Every row gives one point. The points of each table are mixes of a few directions, plus a little noise. Count the directions of each table, and those that both share. Where both have some left over, give the other angles between the two spaces (their principal angles), to ten degrees, smallest first.

First:
[[-12 -10]
 [ 28  29]
 [-36 -40]
 [-59 -63]
 [ 57  64]
 [ 23  26]
 [ -5  -8]]
Second:
[[ -7  -7]
 [-69 -75]
 [ -6  -6]
 [ 33  36]
 [  1   2]
 [ 47  51]]
Directions: first 1, second 1, shared 1

First:
[[ -2   5  -6  -8  -6  -8]
 [ -5   9 -11 -13 -14 -11]
 [  4  -5   5   4   8   3]
 [  7  -8   7   8  13   5]
 [-17  15  -4   4 -27   7]
 [-11  15 -11 -13 -21  -9]
 [-25   7  24  48 -25  56]
 [ 63 -51   3 -27  95 -46]
 [-13  14  -6   0 -22   3]]
Second (6 x 6):
[[-25 -27  32 -35 -28 -48]
 [ 14  29  -6  32  19 -24]
 [ 25  36 -24  42  30  14]
 [-13 -21  13 -24 -17  -5]
 [ -5 -23  -6 -21 -10  46]
 [  6   5  -8   6   5  17]]
Directions: first 2, second 2, shared 0; angles 60, 80

First, 10 rows:
[[  3  -4  12 -76 -48 -15 -54 -20 -65  10  -7]
 [-35   4   6  29  95  -2  32  14  46  -2   3]
 [ 25  -6 -15 -14 -77   8 -19 -19 -41   2 -11]
 [ 26  -9  14 -56 -42   2 -35 -13 -29  17 -11]
 [-26   5 -37  40 -21   1  14 -15 -29 -21  -3]
 [-17  16  25  27  72 -21  20  44  59 -11  34]
 [-21  -6 -26 -15 -28   3 -15 -35 -58  -2 -21]
 [ 54 -13  25  18  31  31  33  22  89  25  -6]
 [  4  11 -22  35 -59  -9   2   7 -20 -23  19]
 [-15   1  17  11  79   1  23  16  49   6   3]]
Second (8 x 11):
[[ 10  -7   8 -17 -11   4  -1   1  -7   4   1]
 [-57  26 -38  87  63 -13  30   0  27 -25   3]
 [ 31 -56  38 -72 -34  36  42  17 -38   3  16]
 [-10 -56  19 -21  11  40  91  25 -29 -20  26]
 [-37  48 -38  76  42 -30 -23 -12  35  -9 -11]
 [ -2  12  -6   9   2  -8 -15  -4   7   2  -5]
 [ 31  26   3 -24 -35 -21 -72 -16   8  24 -19]
 [ 34   8  13 -39 -38  -8 -51 -10  -4  21 -12]]
Directions: first 4, second 2, shared 1; angles 80

First, 11 rows:
[[-44 -21   6  18   1  44  13  18  35  -2 -46 -24 -12  22  21  -1  25  21]
 [-41 -12 -12  13  37  22  27  42   6  -7 -72  -6  20  12  31  29  18   1]
 [ 21  13  -4  -9 -29  19  -4 -16  10  -6  18 -10 -27  11 -13 -15   7   8]
 [ 95  36   6 -11 -33  -8 -37   1 -39  28  68  30  -2 -38 -17 -30 -19 -29]
 [ 15   4  -5   3  17  11 -14   0  -6   6  -4   6  15  -1  -6 -21   6  -3]
 [ -9  -7  15  -3 -21 -31   2 -14   0   0  31   1 -11 -10  -3  12 -18   0]
 [-37 -13   2  10  -5  18  27  30  16  -6 -40 -14 -11  10  29  31  10   7]
 [-44 -11 -17  10  29  36  27  28  19 -15 -71 -17   7  26  23  19  26  12]
 [-50 -30  26   6   3 -62  12  -9   0   1  17   4  10 -17   7  34 -29  -1]
 [  4 -13  21   5  13 -37 -36 -39  -6  16  47  14  24 -18 -27 -37 -19   0]
 [ 91  56 -39 -41 -14 -10 -17 -40 -34 -17  52  15 -12   3 -45 -22  -6 -16]]
Second:
[[ 14  25  25 -52  -8  34  -5   4  45 -45   7  24  53 -21   5  25 -12   2]
 [ -5  -5  -7  22   2 -16   3  -6 -22  13  -8  -9 -21  -2   2 -13   9   9]
 [ -6  -3  -8  39   1 -33   8 -17 -43  17 -22 -16 -39 -19   9 -26  21  29]
 [  5   4   8 -29  -1  23  -5  11  30 -14  14  12  29  10  -4  19 -14 -17]
 [ -8  -2 -10  49   0 -42  11 -23 -54  20 -29 -20 -49 -26  12 -34  28  38]
 [  9  14  17 -43  -5  31  -6   9  40 -30  12  19  42  -3  -1  24 -14  -9]
 [-15 -38 -33  40  13 -18  -2  14 -24  54  15 -20 -42  57 -20 -10  -5 -37]
 [  0  -2   0  -8   1   8  -3   6  11  -1   8   3   8  10  -4   7  -7 -11]
 [-10  -9 -14  54   2 -42   9 -19 -55  27 -25 -22 -53 -15   8 -34  25  29]
 [ 14  16  23 -71  -4  55 -11  22  71 -43  29  30  71  11  -7  43 -31 -31]]
Directions: first 5, second 2, shared 0; angles 80, 90

First:
[[  8  -9  -1   7   0  -2   0   2   1   7   3   2   3   2  -2   1   2  -1
   -1   6   1   7   0  -1  -3   2   0  -1   4  -7   7   2]
 [ 38 -43  -5  33  -2 -11  -2   9   4  33  14   8  12   8  -8   4   9  -3
   -5  28   6  34   1  -3 -15  11  -2  -3  17 -32  31   7]
 [-84  95  10 -73   4  25   4 -19 -10 -73 -31 -17 -26 -19  18  -9 -21   6
   11 -63 -13 -77  -2   6  32 -24   4   7 -37  71 -70 -16]
 [ 35 -39  -4  30  -2 -10  -2   8   4  30  13   7  11   8  -7   4   9  -3
   -5  26   5  32   1  -3 -13  10  -2  -3  15 -29  29   7]
 [ -8   9   1  -7   0   3   0  -2  -1  -7  -3  -2  -3  -2   2  -1  -2   1
    1  -6  -1  -8   0   1   3  -2   0   1  -4   7  -7  -2]
 [ -6   6   1  -5   0   2   0  -1  -1  -5  -2  -1  -2  -1   1  -1  -1   0
    1  -4  -1  -5   0   0   2  -2   0   0  -2   5  -5  -1]
 [ 45 -51  -5  39  -2 -13  -2  10   5  39  16   9  14  10 -10   5  11  -3
   -6  34   7  41   1  -3 -17  13  -2  -4  20 -38  38   9]
 [-28  32   3 -24   1   8   1  -6  -3 -25 -10  -6  -9  -6   6  -3  -7   2
    4 -21  -4 -26  -1   2  11  -8   1   2 -12  24 -23  -5]]
Second (9 x 32):
[[ 29 -10 -25 -12  37 -12  11  -5  14 -30   1   2 -12  14  -1  18  -2  22
   12 -18 -28 -18   9 -13  19  43   9   3  32   2 -15  39]
 [-20  25  -7 -30 -14   2 -27  28 -39  20 -28  -2  15  -9   8  17 -14 -11
   21  56  -3 -33  29   9  26   2  20 -10 -23  12  14 -16]
 [ -8   1  -5  23 -32  22 -34  -8  13   4  31 -12  19  -6 -14  -9  -4  -2
   -8  31  15  22 -26  26 -10 -18 -21   0  27  24 -20   9]
 [-11  -6   3   8 -33   9 -38  16 -19  46   2 -11  28  -5  -9   2 -10 -13
    4  58  13  11   1  21  -1 -16   2  -8  -6   7   6  -4]
 [ -9  20   4  -1  -5  11  -1 -15  19 -38  19  10  -4 -14 -11  -3 -10  11
   -9 -10   5  -4 -14  -3  -7   2 -15   7  25  24 -19  -4]
 [-35  45   1 -21 -17  12   1  14 -29  -6 -29  -1  -8  -9  29  -7  11 -22
    5   7   9 -24  13  10  13 -30   4  -5 -47   2  20 -41]
 [ 13 -46  44  26   2 -20  26  -6   9  44   8  14   3  -4 -23 -11  -5  -1
  -21 -28  17  38  -9 -25 -41  -7   1   3 -13 -32  17 -16]
 [ 23 -30  -1  22  16  -7  17 -14  22  -1  14  -3  -8  14  -4  -7  12   7
   -9 -34  -4  24 -14  -6 -14   5  -7   5  14 -17  -6  21]
 [ 19   1 -16 -13  45 -16  45  -8   9 -39 -19   4 -35  19  25   2  22   8
    5 -63 -23 -17  11 -20  14  20   8   5  -9 -22   4  12]]
Directions: first 1, second 5, shared 0; angles 30

First, 9 rows:
[[ 31  -4   2 -24 -33  13 -40  25  -7 -10  -6  -8   4  19   3  -5 -15   4
  -11  -9   4  11 -18   0  11  35  28   2  44 -19 -13  10]
 [ -6   6   1   3   8   0   0  -7 -15  -4   5  -4  -7  -1   2  -7   3  -2
    6  -4  -9  12  11   0  -7  -2  15  -7   0  -5  -8  10]
 [ -9   9   2   5  11   0   1 -10 -20  -5   7  -5 -10  -2   3  -9   4  -3
    9  -5 -13  16  15   0 -10  -4  20 -10  -1  -6 -10  13]
 [ 16  -3   1 -12 -17   6 -20  13  -2  -4  -3  -3   3   9   1  -2  -8   2
   -6  -4   3   5 -10   0   6  17  13   2  22  -9  -5   4]
 [-18 -11  -6  18  16 -15  42 -10  44  19  -5  19  13 -18  -8  22   9   0
   -4  19  20 -42  -8  -1   6 -31 -68  16 -47  32  33 -35]
 [ -5  -4  -2   5   4  -5  13  -2  15   6  -2   6   5  -5  -3   7   3   0
   -2   6   7 -14  -3  -1   3  -9 -22   6 -14  10  11 -12]
 [ 21   0   2 -17 -21  10 -30  16 -13  -9  -2  -8   0  14   3  -7 -10   3
   -5  -9  -2  15  -8   1   5  25  29  -2  34 -17 -14  13]
 [-16  -3  -3  14  15 -10  27 -11  18  10   0   9   3 -12  -4   9   8  -1
    2  10   6 -19   3  -1  -1 -21 -33   5 -30  17  15 -16]
 [-14  10   2   8  16  -2   6 -14 -21  -4   8  -5 -11  -4   3  -9   6  -3
   11  -4 -15  16  18   0 -13  -9  18 -11  -7  -4 -10  13]]
Second:
[[ -5 -23  -9  11   0 -15  40   4  72  26 -14  27  26 -14 -11  34   5   2
  -16  25  37 -63 -28  -3  21 -24 -95  30 -45  41  47 -53]
 [  1   4   1  -2   0   2  -8   0 -14  -4   3  -6  -6   3   2  -7   0   0
    3  -6  -7  13   5   1  -4   5  18  -6   8  -8  -9  10]
 [  2   7   3  -3   0   4 -12  -1 -21  -7   4  -8  -8   4   3 -11  -1  -1
    4  -8 -10  18   7   1  -7   6  27  -8  14 -11 -13  16]
 [ -2  -5  -2   2   0  -3   8   2  14   4  -3   5   5  -3  -2   7   1   0
   -4   5   9 -14  -6   0   4  -6 -20   6  -9   7  10 -11]
 [ -3 -10  -4   5   0  -6  18   1  32  12  -7  11  12  -7  -5  15   2   1
   -7  12  16 -28 -12  -2   9 -11 -42  14 -20  18  21 -24]
 [  2   7   3  -4   0   5 -13  -2 -23  -7   5  -9  -8   5   4 -11  -1  -1
    5  -8 -12  20   9   0  -6   8  29  -9  14 -13 -15  17]
 [  1   4   2  -2   0   4  -8  -2 -14  -5   3  -5  -5   3   3  -7   0   0
    3  -5  -7  12   6   0  -4   4  19  -5   9  -8 -10  10]
 [  2   7   3  -4   0   5 -13  -1 -23  -8   5  -8  -8   5   4 -11  -1  -1
    5  -8 -12  19  10   1  -6   8  29  -9  14 -13 -14  17]
 [  1   1   1  -1   0   1  -3   0  -5  -3   1  -2  -2   0   1  -2  -1   0
    1  -2  -3   5   2   0  -1   1   7  -2   3  -3  -2   4]
 [  2   7   3  -3   0   5 -11  -1 -20  -6   3  -7  -8   4   3  -9  -1   0
    4  -7 -10  18   8   0  -5   7  26  -9  13 -11 -13  16]]
Directions: first 2, second 1, shared 1

First, 9 rows:
[[-12  35 -32 -33  17  13 -19  -3  -3  -3  26   6 -24 -20  -5  -8  -5  25
   24   4  -3  22  13 -23  13  -4  11 -12 -23  17  14 -30]
 [ 41 -15  25  50 -18  21  25 -16  39 -50 -92 -31   6   2  -9   3 -58 -31
  -28  39   8 -17  -2   5 -26  10   4 -18   4 -71 -33  83]
 [ 30  67 -29 -47  44  17   3 -21 -16 -27  -8  -1 -31 -35  -8  11  -9   5
    1   3  19  37  16 -11  26 -17  34 -15 -28   7 -16 -41]
 [-18   1  -1  -5   8 -12  -8  12   4  29  35  -2 -24  -5   0  30  21   8
   19 -34  10   3   4   6  10   0  -8   2  12  32  12 -29]
 [-12  10 -12 -47   8 -27 -15  20 -17  13  30  20  37  -5  -4 -14  50  24
   12 -24 -32 -33   8  -6  20   2  -2  15   8  75 -10 -69]
 [ 37  -8  21  51  -7  28  33 -30  10 -35 -63 -24 -22   6   4   9 -59 -38
  -33  36  35  34  -9  14 -22  -5  12 -14 -10 -95  -7  82]
 [-40  -6 -11 -19  -3 -26 -29  33  14  44  60   8  -3  -3  -5  21  49  29
   39 -48 -19 -31   7  -3  14  11 -24  10  25  79  13 -58]
 [ 15 -51  44  47 -25 -10  34  -8 -28   4 -25   2  31  39  21 -14  -4 -43
  -49  14  13   4 -28  34 -26  -6  -5  21  12 -61   3  59]
 [-42 -31  -3   2 -29  -7 -24  15  -7  26  38  20  28  21   8 -39  13  22
   12  10 -32 -15  -6 -17 -10   8 -20   9   0  11  31   5]]
Second (11 x 32):
[[ 24  31  -6 -56  35 -18  20 -12 -79   3  23  32  26   1  16 -21  45  -9
  -32  -8   8  33 -10  18  25 -27  29  25 -19  22  -8 -64]
 [-21  16 -19  -7   7   1 -27  18  50  10  17 -17 -35 -25 -19  39   3  27
   46 -30  -5 -23  21 -15  12  15 -13 -17  15  51  -1 -29]
 [ -3 -59  31  44 -50  -8   0  15  31 -13 -46  -6  59  27  -3 -29 -11  -8
  -15  22 -37 -65  -9  -2 -30  24 -26   6  25 -16 -15  57]
 [-36 -17   5  29  -3 -17 -22  33  69  46  38 -30 -57 -11 -15  85  19  13
   53 -71  16 -29  13  12   6  21 -35  -8  49  58  11 -20]
 [  6 -20  26   9   6 -24  27  -2 -44  31  24  10   3  23  20  17  33 -29
  -28 -27  28  25 -20  39   2 -15   0  27  13  -8   9  -9]
 [ -3  14  -7   4  12  12   2 -10  -1   6  13  -6 -38  -7   2  18 -14  -3
    7  -2  24  35   2   1   2  -8   6  -8 -10 -20  15   6]
 [ 11  -9  -9 -19 -34   8 -21   9  23 -60 -69  10  94  -2 -19 -83 -18  27
   -7  59 -81 -85  10 -45 -13  24  -1  -9  -9  17 -40  15]
 [ 12  38 -15 -12  32  22  17 -32 -44   1  21   6 -50  -7  14   4 -20 -14
  -13  15  45  86  -5   5   8 -28  28  -4 -37 -51  24   4]
 [ -8  25 -12   3  24  13   1 -11   1  20  34 -10 -70 -13   3  43 -11  -3
   18 -19  43  56   4   7   9 -12   7 -10  -9 -16  25  -4]
 [ 12 -47  31  31 -37  -5  16  -2 -13 -18 -44   8  65  33  10 -49 -10 -20
  -40  37 -25 -30 -19   6 -27   7  -8  14   4 -42 -12  55]
 [  5  29 -24 -26   8  16 -13  -7   5 -25 -12   3   3 -18 -10 -23 -16  18
   10  23 -17  -1  12 -26   6   1  12 -14 -21   5  -7 -10]]
Directions: first 5, second 4, shared 4
